Each row is a point. Examples show where two turns around zero, p and q, send a point. Write where each new point lands after one turn and then the other. Backwards means that the second turn is done in reverse. Each puzzle has new turns, and all numbers are rounded.

Turn p:
43, -21 -> 46, -13
-10, 17 -> -13, 15
-33, 4 -> -33, -2
Turn q:
4, 16 -> 2, 16
5, -26 -> 8, -25
19, -22 -> 21, -20
-19, 58 -> -25, 56
-9, -26 -> -6, -27
Where do these land?
q, then p: -18, -5 -> -16, -10
p, then q: -8, 53 -> -22, 49
q, then p: 3, -35 -> 13, -33
p, then q backwards: 22, -13 -> 23, -11

Turn p:
-44, 14, 8 -> -38, 28, 5
-17, -54, -12 -> -26, -33, -39
18, 39, -1 -> 28, 25, 21
2, 5, -9 -> 7, 7, -5
41, -4, 13 -> 30, -25, 18
Turn q:
-30, 6, 3 -> -23, 7, 19
51, -26, 39 -> 67, -16, 5
-11, 24, -12 -> -19, 20, -7
-11, -3, -30 -> -26, -10, -16
Where do these land?
p, then q: 21, 15, -31 -> 17, 10, -35
q, then p: 27, 8, -24 -> 20, 12, -29
p, then q: -19, 17, -26 -> -17, 26, -19
p, then q: 30, -26, 29 -> 24, -39, 18
q, then p backwards: -37, -31, 23 -> 9, -2, 53
p, then q: -22, 17, 31 -> -5, 19, 37

Turn p:
-43, -38, -9, 15 -> -39, -35, -27, 10
26, 6, 3, -30 -> 31, 9, 2, -24
-37, -3, 15, -30 -> -15, -35, 16, -28
30, 13, 24, 23 -> 28, 13, 16, 31
24, 22, -34, 22 -> -5, 50, -8, 11
Turn q:
-66, -9, 47, 5 -> -72, 8, 37, -3
-8, -13, 15, 25 -> -11, 13, 17, 22
13, -15, -5, -10 -> 17, -13, 8, -1
26, -17, -18, -22 -> 33, -24, 2, -7
26, 45, -7, 12 -> 18, 34, -37, -8
-24, -13, -42, -20 -> -10, -49, -20, 4
34, 23, 11, 10 -> 26, 34, -8, -7
Where do these land?
q, then p: 6, 3, -45, -24 -> 6, 5, -50, -10
p, then q: 54, -28, 34, 56 -> 43, 42, -18, 64
q, then p: -7, -6, -5, -25 -> 6, -19, -14, -12
p, then q: -16, -13, -3, -2 -> -8, -18, 4, 7
p, then q: -6, 22, -2, 2 -> -14, 13, 4, -12
q, then p: 20, 2, 38, 9 -> 18, 8, 39, -1
q, then p: -50, 21, -16, -16 -> -44, -22, -20, -25
